Each row of a before or after table is a point. One or more steps were done to the points. Then noise was added and the rows were shuffled. The steps act on how far a point lies along the listed directions, d1 being the first. What was done? A step turns or swaps two directions, mirrors them in a line or flattens them onto one, adds a multiple of one to another, or multiplies one. Angles are multiples of 10 degrees, from the lower direction toward the higher: turns from -170 to 170, lines from 10 to 170 but not 90. Use the fewest steps. Two steps may share a direction if one is a turn and the other turns, adds or multiplies; they go together, in the order done. Otherwise the lowest direction goes first.

Directions:
(1): [-3.9  3.7  2.7]
(2): [ 0.5 -3.2  5.1]
(3): [4.6 3.5 1.8]
Before, 11 rows:
[[-0.8 -0.5  0.7]
 [-1.9  1.3  1.4]
 [-0.8  7.0 -5.4]
 [ 6.6  5.0 -1.5]
 [ 1.6  6.2 -3.1]
 [ 4.5  1.3  2.6]
 [-4.1  1.8  0.0]
 [ 0.6  8.2 -4.1]
 [-3.6  3.4  0.1]
 [ 4.6  2.0  0.9]
 [-1.9 -2.8  0.7]]
After:
[[-1.1 -3.3 -0.5]
 [ 4.5  3.1 -0.4]
 [-3.6  8.0  1.4]
 [ 4.3  7.1 -0.1]
 [-0.9  7.0  1.1]
 [ 5.4  1.1  0.8]
 [-4.0 -0.5  2.4]
 [-1.5 -0.7  2.8]
 [ 0.3 -0.9  0.2]
 [-3.2  1.3  4.2]
 [-2.0  9.1  2.1]]
Steps: turn d1 and d2 by 50 degrees

Directions:
(1): [ 1.2  2.7 -0.4 -7.0 -2.4  3.1]
(2): [ 3.0  0.6 -5.9 -1.7  2.1 -4.7]
(3): [-0.6  5.2 -3.4  3.2  2.3  4.4]
Before:
[[-1.2 -1.8  1.1  4.7  1.0 -0.5]
 [-2.1  2.5  0.6  0.2 -2.3  4.3]
 [-0.9 -1.6  0.3  4.8  2.8  0.8]
 [ 1.1  3.8 -1.7 -2.7  0.9  0.2]
 [-1.4 -0.7  2.2 -3.6 -4.3  3.5]
 [ 1.4  4.9 -4.5 -1.8 -0.3 -0.6]
 [-0.1  1.0 -1.3  4.3  1.9 -1.3]
 [-1.0 -1.2  1.0  2.1  0.1 -0.3]
 [-0.4 -0.2 -1.8  5.3  1.6 -3.7]
 [ 3.2  5.5 -3.6 -8.2 -1.7  2.6]
 [ 0.6 -1.1 -2.5  4.0  4.7 -4.5]
 [-3.0  0.6 -4.1  5.1  2.3 -2.6]]
After, 12 rows:
[[ 2.6 -1.7 -2.0 -4.8 -1.5 -6.3]
 [-0.4 -4.5  4.3 -2.4 -1.1  0.1]
 [ 2.2  3.8 -8.9  7.1  6.2 -4.0]
 [ 2.6  1.3 -7.8  2.6  3.0 -8.4]
 [ 1.8 -2.0  0.2 -2.1 -0.8 -4.7]
 [-5.1  1.3  4.1  5.1 -2.5  8.6]
 [-0.8 -2.6  4.4 -2.4 -2.8  0.8]
 [-5.1 -1.5  6.0  5.8 -2.6  4.1]
 [-1.0 -1.1  2.7 -1.4 -2.2  1.6]
 [ 4.8 -1.8 -5.3 -7.1  2.1 -8.5]
 [ 0.0 -3.5 -3.1 -4.2 -1.1 -7.9]
 [ 1.3  1.7 -3.9  2.2  3.9 -4.5]]
Steps: turn d1 and d3 by 120 degrees; multiply d2 by 2.5

Directions:
(1): [-5.0  3.8  0.1 -4.0 -4.9  0.9 -3.1 -0.1  4.6]
(2): [ 0.7 -0.8  0.3  0.4 -3.2 -3.0 -1.7  9.1 -1.9]
(3): [ 5.5  2.5  0.4  4.2 -1.2 -1.7 -6.6 -2.2  2.0]
(4): [ 0.4 -1.5  0.9  5.3 -2.0  6.7  2.3  2.5  4.3]
(5): [-1.6  0.8  7.1  1.7 -4.0  1.2  0.0 -2.3 -5.6]
Before (14 x 9):
[[ 0.5  0.6  3.8 -0.2 -1.3  0.7 -0.1 -1.2 -2.0]
 [ 2.6 -4.5  0.6 -1.3  3.8 -4.1 -1.1  2.8 -1.8]
 [-1.3 -2.3  6.7  3.6 -7.7  5.6  0.9  9.4  2.3]
 [ 5.7 -2.1 -1.8  1.5  7.8 -1.0  3.5 -4.3 -4.9]
 [ 0.5 -0.4 -1.2  0.5  2.7  1.4 -2.9  1.1  2.0]
 [ 2.0 -2.0 -0.2  1.6  3.3  0.1  1.7  0.7 -1.0]
 [ 0.1  1.0 -1.5 -1.7  0.1  0.2 -1.3  0.7  2.3]
 [-0.8 -1.8 -1.2  3.3  0.2  8.4  3.9  3.7  5.8]
 [-4.3  0.4  2.4 -6.0  1.0 -1.3  1.8 -0.4 -4.0]
 [-2.8  2.9 -3.9 -2.0  3.1 -2.5  0.0 -5.0 -0.6]
 [-1.0  1.6 -1.6 -2.0  2.7 -1.6 -0.8 -4.0  2.1]
 [ 1.6 -1.6 -3.4  0.3  5.5 -3.4  1.0  2.7 -5.4]
 [-4.9 -0.2 -0.4 -5.0  0.4 -0.8  4.7 -2.6  1.5]
 [-2.5  2.3 -0.5 -5.4  2.5 -1.0 -1.6 -4.9 -1.0]]
After:
[[  1.6  -4.3   1.7  -2.7   2.7  -6.9  -0.9   5.3  -4.4]
 [ -1.2  -0.9  -1.1  -1.5   2.5   1.8  -0.4   1.6   1.3]
 [ -2.6  -1.7   2.2   3.6  -1.3   9.9   4.7   2.9   3.3]
 [  2.0  -1.9   0.7   0.0   3.8  -1.0   1.9  -0.3  -3.2]
 [  3.6   0.9   1.5   0.2  -0.9  -0.1  -3.3  -1.7   0.7]
 [  2.7  -1.6   6.3   6.8 -10.5   4.0  -4.2  16.7   4.2]
 [ -4.4   1.1   4.8  -2.0  -2.1   1.1   3.4  -8.0  -0.8]
 [  3.9  -1.0  -1.2  -2.1  10.0  -1.4   3.9  -9.5  -7.1]
 [ -4.1   2.9  -3.0  -2.3   3.5   0.1   2.1  -9.1  -1.3]
 [ -1.7   2.2   4.6  -2.8  -1.8  -0.4  -3.1  -2.7  -4.4]
 [ -3.4   0.9  -1.2  -3.1   4.5   0.8   2.1  -7.3   2.1]
 [ -1.1   0.0  -0.8  -2.0  -0.2   1.2   1.1   1.8   1.3]
 [  0.3  -1.9  -0.9  -1.7   4.0  -6.1   0.3   4.0  -9.3]
 [ -3.0   2.6   0.2  -4.7   3.1   1.3  -1.4  -9.0  -0.1]]
Steps: add 0.5 times d1 to d4; multiply d2 by 2; turn d3 and d5 by -70 degrees

Directions:
(1): [ 2.0  5.1  1.9  0.0 -5.5  1.1 -0.7 -4.5  5.6  0.4  4.2]
(2): [-0.3 -2.9  2.2  3.1  0.8  3.3  7.9  1.3  0.6 -3.4  4.9]
(3): [-1.6  5.5  1.7 -1.5  4.7 -3.8  0.8 -2.7 -1.0 -7.2 -0.3]
(4): [-6.6  3.7  2.6  1.4  2.9 -0.1  3.1 -0.3  1.3  6.9 -1.0]
Before, 11 rows:
[[ 0.5 -2.5  0.5 -0.6 -2.2 -0.2 -1.0  0.3 -0.1  1.8 -1.3]
 [-0.6  1.8 -1.7 -0.7 -2.0 -0.2 -0.4 -0.6  1.8  1.3 -0.1]
 [-0.9  2.2  2.1 -1.3 -4.5  0.8 -2.0 -0.9  3.0  6.9  0.7]
 [ 0.8 -0.1 -0.2  0.1 -1.3 -1.4  0.0 -0.5 -0.1 -2.1 -0.1]
 [ 0.8 -2.7 -1.3  1.4  2.1  0.2  3.6  0.2 -1.9 -4.7  3.7]
 [ 0.3 -4.0  2.4  0.8  2.0  0.6  6.6  1.4 -1.3 -5.0  1.7]
 [ 1.3 -1.0 -2.9  0.1 -4.6 -0.8 -6.1  1.9 -0.4  8.0 -3.1]
 [-4.6  1.1  0.6  0.3  5.1 -1.1  1.1  0.3 -1.7  0.5 -1.4]
 [-0.2 -2.5  0.7  1.5 -0.4  4.1  1.7  0.7  0.6 -0.5  1.2]
 [-2.2  3.4  2.2  0.6  4.1 -1.8 -0.3 -2.6 -0.2 -3.7 -0.1]
 [-1.2  1.9  1.8  2.0  2.4  0.7  3.6 -0.8 -0.5 -3.8  3.5]]
After:
[[  5.0  -1.2  -1.1   0.3  -0.7  -0.4   1.9  -2.1  -0.9 -10.1   5.9]
 [ -1.5   1.0  -1.9  -0.7  -1.6  -0.3  -0.7   0.2   1.3   3.5  -1.4]
 [  1.3  -3.2   0.1   1.7  -3.4   5.8   0.6   0.5   2.4   1.9   1.7]
 [  3.1  -0.6   2.9   0.0  -0.7   0.4   5.5  -2.0   1.1  -8.9   4.3]
 [-11.0   6.6   4.3   1.7   9.4  -2.0   5.8  -1.4  -0.2   2.0  -1.0]
 [ -5.4   0.3   1.7  -0.1  -3.7   1.8  -1.9   1.3   2.9  17.2  -1.7]
 [  1.8  -5.9  -0.5  -0.1  -4.1   1.6  -1.2   2.1  -0.5   3.3  -1.0]
 [ -2.4   7.7   3.5   0.9   4.0  -1.9   3.2  -3.9   0.4  -6.3   3.5]
 [  1.5  -9.4  -5.0   2.5  -6.8   3.2  -5.0   7.0  -1.8  15.7  -4.1]
 [  3.0  -0.3  -1.2  -0.9  -1.7  -2.3  -1.5  -0.7  -0.7  -5.5   0.0]
 [ -5.8   9.9   4.6  -0.3   9.3  -5.4   1.3  -5.7  -0.6  -8.5  -0.8]]
Steps: turn d1 and d2 by -40 degrees; multiply d3 by 2.5; multiply d4 by 3

Directions:
(1): [ 0.9 -0.7 -2.1  0.2 -5.3  5.8 -1.3  0.9 -4.7  4.3  6.1 -1.3  0.0  4.7]
(2): [-0.7  8.8 -1.4 -5.7  3.2 -0.5 -1.0 -3.5 -3.4  4.0 -2.1 -1.5  0.5  0.9]
(3): [ 1.3 -0.9  5.0  5.2  0.6 -1.8 -1.2 -4.6 -1.3  6.2  2.0 -3.5 -1.8 -5.5]
(4): [-4.4 -0.9  7.6 -1.4  1.6 -1.6 -1.9  1.7 -0.6  3.3  1.2  7.2  0.4  3.9]
(5): [ 0.5 -6.2  0.6 -2.3  5.7 -0.7  2.7 -3.1 -0.4  0.3 -0.6 -5.1 -2.5  6.7]
Before, 12 rows:
[[-1.4 -3.6  4.6 -0.4  4.9 -4.6  0.1  0.6  5.1 -4.8 -5.6 -0.3 -1.3 -0.4]
 [-3.0 11.3 -0.8 -6.6  0.1  1.1 -2.8  1.7 -3.5 -1.5 -2.3  4.8  3.9  1.1]
 [-5.6 11.9  2.9 -5.7  0.9 -1.6 -2.6  0.9 -2.2  1.0 -2.9  8.5  3.0 -1.6]
 [-0.2  0.0  5.3  1.3  5.4 -3.4 -0.4 -1.4  1.4 -1.1 -4.4 -3.2 -1.5  1.0]
 [-1.4 -1.7  6.1  4.4  3.4 -6.4 -0.5 -1.5  4.7 -2.3 -1.1  0.1  0.4 -7.2]
 [-2.3  4.9 -4.0 -5.1 -2.1 -0.4  0.0  1.4  2.4 -1.4 -1.0  1.2  1.9 -2.5]
 [ 4.0  1.4 -1.5  2.3  3.8 -1.5  1.9 -4.5  0.5  2.1 -0.5 -8.9 -2.2 -2.7]
 [ 2.2  4.4 -5.2 -1.9  5.7 -3.8  0.6 -6.1 -3.3 -1.5 -3.2 -6.3 -1.0 -4.9]
 [ 0.8  1.7 -1.8 -5.5  3.2  3.3  3.3 -1.0 -1.6 -2.0 -0.6 -7.0 -2.1  4.9]
 [-1.5  9.8 -2.2 -5.6 -2.5  2.9 -3.7  4.1  0.4 -0.1 -0.8  4.9  3.3 -2.1]
 [-1.2  6.2 -1.1 -4.8  0.9  0.6 -0.5 -2.6 -2.0  1.8 -1.6 -0.3 -0.6  0.5]
 [ 2.5 -5.2  5.2  4.3  1.8 -2.3  1.3 -4.4 -0.6  0.8 -1.6 -3.9 -0.9 -5.6]]
After, 12 rows:
[[ 0.8  2.3 -2.3 -2.1  8.9 -5.9  1.0 -5.4 -1.6 -2.2 -4.6 -4.6 -1.1 -3.6]
 [-3.1 -4.7  7.0  0.3  3.5 -3.9 -1.5  1.9  4.0 -2.9 -3.7  3.2 -0.7  0.5]
 [-2.3  5.1 -2.6 -5.2 -0.8 -1.4  0.1 -0.3  2.2  0.0 -1.5  0.9  1.8 -1.6]
 [-1.5 10.1 -2.2 -6.6 -1.3  2.6 -3.1  1.5 -1.0  2.1 -0.7  1.8  2.4 -1.1]
 [-3.8 -0.8  8.0  3.1  2.8 -5.6 -1.8  0.5  3.9 -0.8  0.0  3.5  1.3 -4.8]
 [-2.5 10.4 -0.5 -7.2  1.7  0.9 -2.3 -0.6 -4.8  1.1 -1.4  2.2  3.3  3.4]
 [-0.7 -1.3  6.4  1.4  4.6 -3.0 -0.7 -0.1  0.7 -0.5 -3.0 -0.9 -1.3  3.3]
 [-1.1  4.4 -0.5 -4.8  2.3  0.6 -0.1 -3.2 -2.0  2.0 -1.7 -2.0 -1.5  1.5]
 [-5.3 10.6  3.1 -6.9  1.7 -0.4 -3.0 -1.3 -4.6  4.7 -0.9  6.4  2.4  2.1]
 [ 1.1 -0.8 -0.6 -4.4  3.8  1.9  4.2 -1.4 -0.1 -3.3 -1.0 -7.4 -2.8  3.9]
 [ 1.3 -4.7  5.2  3.6  1.1 -1.9  1.0 -2.8  0.2 -0.3 -1.5 -1.2 -0.1 -5.2]
 [ 2.7  0.1  0.0  1.7  5.9 -3.0  2.8 -3.6  2.5  0.1 -2.3 -7.2 -2.4 -2.4]]
Steps: turn d1 and d4 by -30 degrees; turn d2 and d5 by 20 degrees; multiply d3 by 0.7
